Each row is a point. The last column is the point's height on a tilted bowl or saddle (a function of degree 2), plus a little noise. Count its main directions that bend up, bend down and stay straight.
(in the rows, 128 means zero)

Points (11 x 3):
[[109 109 162]
 [ 78 110 127]
 [149  94 154]
 [161 177 174]
 [131  65 170]
 [171 142 126]
 [125 147 194]
 [167 107 127]
 [160 137 146]
 [158 161 164]
 [178 160 117]]
Directions: 1 up, 1 down, 0 straight

Points (15 x 4):
[[ 96 107  90  88]
 [136 148  98 126]
 [175 129  94 141]
 [ 92 170 109  69]
 [104 148 157 106]
 [ 75 147 129  64]
 [164  51 171 138]
 [139  78  66 106]
 [142 143 130 128]
 [136 151  78 130]
 [174 148 143 125]
 [134  80 153 139]
 [142 146 120 126]
 [ 96 159  99  82]
 [118 191 145  69]]
Directions: 1 up, 2 down, 0 straight

Points:
[[140 142 155 157 154]
 [ 63 139 157  98  62]
 [173 112 158 197 196]
 [148 109 129 165 153]
 [114 122  95 134 133]
 [132 150  98 156 133]
 [108 104 122 156 145]
 [ 52 153 149 111  64]
 [167 166 121  94 134]
 [ 95 172 121 180 166]
 [135 102 143 102 153]
 [ 45 103  95 152 131]
 [127 189  87 117 140]
 [143  89 156 195 201]
 [107 157  91 106 135]
 [161  94 104 110 157]
 [165 158  85 142 118]
 [176 179  84 162 114]
 [ 91 140 156 178 161]
 [131  78  63 143 124]
 [116 111 115 124 139]
 [122 112 141 153 151]
 [ 88  99 160 135 134]
 [117 157 108 184 155]]
Directions: 2 up, 1 down, 1 straight

Points (41 x 7):
[[150 142  65 155 159 170  90]
 [129 104 170 189 140 131  93]
 [135 150 114 167 114 110  93]
 [130 160 196  62 156 163  90]
 [133 181 118  62 127 157 100]
 [125 196 149 151 119 178  90]
 [172  85 152 138 110 151 108]
 [132 135 105 132  75 169 102]
 [189 148 139 147 126 133  87]
 [110 113  88 153 101 170 108]
 [111 124 130 114 139 161 135]
 [133 178 104 114 142 159 106]
 [103 165 113 192 133 121  80]
 [160 156 147 180 145 185  76]
 [110 143 191 155  91 161  98]
 [144  91 127 137 131 168 124]
 [102 139 152 107 111 135 127]
 [ 75 108 114 184 154 137 107]
 [128 128  80 181 140 139  97]
 [ 76 140  68  80 144 196 106]
 [ 94  97 147 129 135 199 125]
 [ 39 104 113 158  80 100  89]
 [151 104 143  63 125  84 118]
 [115 158 182 117 139 134 106]
 [100  98  97 133 134  90 125]
 [ 89 158 133 180  69 149  89]
 [124 109 122 144  72  61  77]
 [197  82  70  96 126 110 107]
 [ 94 124  92 103 124 184 124]
 [111 158 143  87 152 135 121]
 [147 137 136 173  91 118  85]
 [ 71 141 102 141 133 133 121]
 [163 122 166  98  92 153 104]
 [124  94 147 134 146 144 133]
 [199 141 105  75 152 148  95]
 [118 122 122 144 103 132 120]
 [156 174 160  96  77  52  38]
 [173 139  86 121 108  99  93]
 [ 99 150  85  82 159 113 118]
 [156 153  85 189 107 170  65]
 [164 164 101 139 111 139  90]]
Directions: 0 up, 5 down, 1 straight

Points:
[[ 97 142 123 184  86  83 169 100 133]
 [141 140  54  97 133 171 169 125  80]
 [143 169 105 104 138 128  68 121  82]
 [164 162  99  72 198 139  91 153  48]
 [108 128 196  30 127 112  82 174  54]
 [ 84  95  99 148  99  82 111 167  96]
 [ 95 206 127 134 107 116 133  78 141]
 [111 134 151 160 137 108 170  96 114]
 [120  98 143 152 103 140  83  81 122]
 [131 131 148 121 176 119 140 120 107]
 [ 97 148 153 129 140  81 137 123 111]
 [ 79  93 179 125  54 208 177 161 107]
 [118 123 132 166 155  99  90  72 105]
 [126  96 188  72 102  94 106 113  86]
 [134 146 130  95 130 134  94 150 100]
 [ 80 132 138  95 138 111 153 130 111]
 [ 95 103  99 134 161 135 136  98 125]
 [129 117 108 160 113 140 128 148 124]
 [136 145 160 151 121 109 138 160 120]
 [ 79 108 101  94 152 132 106 114 101]
 [ 82 138 200 156  87 131  81 132 106]
 [ 76 116  65 124  31  88 117 157  89]
 [133 131 165 118 137 131  90 106 103]
 [ 77 165  61 140  95 140 122 152 112]
 [135 182 151 125 201 135  97 126  86]
 [108 133 187 119 106 125  97 108 112]
 [114  95 172 137 158 143 137 103 108]
 [161 161 149  65 105 148  66 144  84]
 [ 86  93 156 134  76 112 168 141 119]
 [139  95 167 180 103 113 158 114 111]
 [133 116 173 125 107 111 148 175 115]
 [ 79 116 150 104 118  92 112 136  98]
 [ 88 140 126 104 132 108 140 150 115]
 [ 91 122  98 150 173 188 115 141 111]
 [ 53 128  58 136 140 174  96 149  87]
 [170 136 131 133  96 114 104 134 113]
 [112 183 120 123 129 184 136 157 106]
 [149 144 150 120 145 197 128 127  96]
 [124 108 157 136 188 159  97  58  78]
 [112 129 125 123 167 104  78 123  96]
 [125  94 109 190 130 177 130 149 115]
 [153  97 127 167 123  88 112 151  95]
 [191  81 143 142 120 126 152 169  88]
 [122 143 112 172 136 105  81 111 116]
 [113 133 113 127 129  85  88 131 100]
 [152  61 184 137 159 145  90 136  89]
 [144 145 188 123 133 187  43 142  63]
 [103 157 171  91 100 116 161 127 127]
 [128 143 101 114 192 194 168 121  79]
 [169 121 112 112 139 133  81 163  76]
 [ 98 196 142  95 160 136 186 150 105]
 [171  85 167  87 177  92  73 144  48]
 [125 137 104 145 111 116 110 105 130]
 [118 139 161 158 163  68 157 193 105]
 [158 124 188  73 189  90 137 189  80]
 [127 113 111  83 162 130 133 101  99]
 [181 134 175 132 117 118  95 196  80]
 [ 97 117 158 144 157 155  97 158 111]
 [ 86 180 116 158 127 147 108 147 125]
 [144 140 128 210 127 130 127 157 112]
 [ 93  52 160 144 187 152 127  88 105]
 [110 124  93 180 158 153 177 145 124]
 [ 95  97 175 165  87  75  99 178  74]
 [118 179 171 132  71 188 123 192 124]
 [143 155 149 114 121 149 229 123  91]
 [121 178 107 184 107 129 105 136 133]
 [180 156 157 139 129 113 139 139 104]
 [140 161 124  84  43 137 103 115 156]]
Directions: 1 up, 5 down, 2 straight
